Each row is a point. Two turns around zero, p and q, are shown by what they do to some points. Write where each new point lands after one turn and then the other. Backwards means that the second turn is done in reverse. Each puzzle has new turns, and all numbers are rounded.
(in the rows, 128 means zero)

Turn p:
[145 102] => [158 119]
[122 117] => [130 116]
[117 165] => [ 96 149]
Turn q:
[104 160] => [154 158]
[140 117] => [120 114]
[148 139] => [143 111]
[120  96] => [ 95 129]
Where do these land?
p, then q: [145 148] => [154 133]
p, then q: [151  89] => [122  83]
q, then p: [ 96 132] => [105 151]
p, then q: [124 120] => [120 124]
q, then p: [124 150] => [139 148]

Turn p:
[117 147 128] => [149 128 134]
[115 145 161] => [142 153 155]
[146 152 126] => [135 107 148]
[151  93 101] => [ 93 107 100]
[128 146 126] => [142 120 137]
[112  85 126] => [106 152  95]
Turn q:
[145 110 142] => [144 120 106]
[129 104  94] => [100  98 121]
[142 124 142] => [141 132 113]
[128 167 147] => [137 169 140]
[ 88 107 116] => [126  94 160]
[135 156 127] => [120 156 130]
Where do these land?
p, then q: [152 146 159] => [170 136 134]
q, then p: [101 130 112] => [123 158 135]
p, then q backwards: [137  79 147] => [151 158  90]
q, then p: [128 152 143] => [140 118 151]
q, then p: [119 125 107] => [130 149 120]
q, then p backwards: [131 137 101] => [145 106 136]

Turn p:
[133 103 149  93] => [ 99 125 166 121]
[139  97 107 162] => [110 134 100 167]
[123 127 112 102] => [131 102 144 130]
[137 164 133 137] => [161 144 125 118]
[109 150 140 145] => [140 136 107 103]
Turn q:
[ 96 128 103 113] => [133  97 101 116]
[100 109  90 105] => [154  90  96 126]
[161 138 139 168] => [129 162 167 113]
[147 121 145 135] => [128 149 141 140]
[ 99 133 117 125] => [124 113 106 112]
[162 146 150 124] => [108 139 162 146]
[130 122 151 126] => [118 144 124 142]
Where do these land?
q, then p: [136 108 113 123] => [129 145 132 148]
p, then q: [145 130 104 141] => [142 142 146 110]
p, then q: [127 136 123  96] => [127 148 123 154]
q, then p: [115 123 106 146] => [132 121 156 141]
p, then q: [118 143 195 133] => [ 79  82 126 147]

Turn p:
[111 174 139 161 121 166] => [ 99 144 153 110 183 130]
[147 128 118 101 133  90] => [165 144 113 132 100 121]
[123 145 136 129 148 152] => [122 130 162 127 141 125]
[161 109 116  84 102  94] => [180 126  88 151 107 135]
[110 115 151 129 128 124] => [116 110 124 129 127 104]
[131 135 133 139 133 165] => [117 117 154 126 150 143]
[140  96 128 143 132  98] => [129 113 105 108  94 129]
[101 122 104 139 126 135] => [ 95 140 125 140 122 137]
Turn q:
[119  81 151 120 109 136] => [159 149 130 155 141  97]
[138 143 140 145 136 114] => [127 111 130 139 119 151]
[122 162 119 113 135 103] => [127 100 111  99 127 144]
[137 157 132 103 149 131] => [116 113 102 112 101 127]
[158 148 105 161 145 108] => [106 128 134 126 123 184]
[119 120 128 164 137 143] => [105 128 150 153 139 129]
[ 96  89 135 120 102 144] => [148 143 141 138 156  84]
[115  80 123 120 125 142] => [134 160 123 144 153 100]
[148 173 119 106 115 130] => [129 118 129  86  93 137]
Where do these land?
p, then q: [130 111 103 111 139 125] => [133 132 163 128 122 127]
q, then p backwards: [ 87 134 100 173 116 145] => [105 149 151 148 146 180]
p, then q backwards: [104 165 123 147 127 128] => [121 107  91 129 129 149]
p, then q: [164 104 112 113 155 108] => [159 157 157 119 101 125]
p, then q backwards: [135 113 165 104 122 106] => [106 130 164  99 120 124]
p, then q: [144 134 154 146 123 136] => [130 140  95 134 126 120]
q, then p: [102 135 116 127 142 155] => [113 138 119 137 109  98]
q, then p backwards: [158 127 152 102 101 120] => [161 126 121 105 142  95]

Turn p:
[ 79 135 157 135 120 107] => [119 118 102 177 104 136]
[149 102 101 100 136 134] => [122 161 140  96 144 142]
[109 128 178 141 126 137] => [112 103  89 150 130 113]
[159 150 133 127 146 126] => [162 121 123 111 141 119]
[150 133 105 103 122 151] => [130 134 154 110 161 139]
[131 103 106 124  98 115] => [110 161 154 134 123 119]
[117 145 116 166 148 126] => [140  98 133 119  93 129]
Turn q:
[145 125 124 132  90 111] => [155 129 132 158 124 108]
[132 153 117 138 138 143] => [121 112 111 111 112 120]
[119 130 154 142  98 135] => [136 132 101 159 131 140]
[108 119 137 132  92 144] => [116 128 115 170 130 135]
[122 134 151  94 163 115] => [126 160 142  96 119 157]
[149 126 115 131 107 129] => [143 112 135 143 120 113]
[134 114 123 109 143 138] => [120 121 152 119 126 141]
[136 120 117 142 222 119] => [116 118 142  40 162 134]
[107 131 112 132  98 119] => [117 140 122 155 126 103]
Where do these land?
q, then p: [149 136 141 156 160 175] => [ 84 156 135  96 144 153]
q, then p backwards: [133 120  91 122 101 118] => [136 137 131 154  90 118]
q, then p backwards: [100 125 104  90 122 109] => [129  96 105 134  91 113]
p, then q: [102 143 126 135 125 121] => [131 110 117 147 142 128]
q, then p backwards: [116 136 152 146 123 156] => [100 127 152 116 147 136]
q, then p: [135 148 103  97  99  94] => [156 131 134 168 126  88]
q, then p backwards: [119 113 130 113 110 119] => [121 130 121 117 105 115]
p, then q: [158 113 160 134 157 134] => [122 139 169 113 114 101]
q, then p: [140 118 145 159 155 125] => [134 141 120  92 142 150]
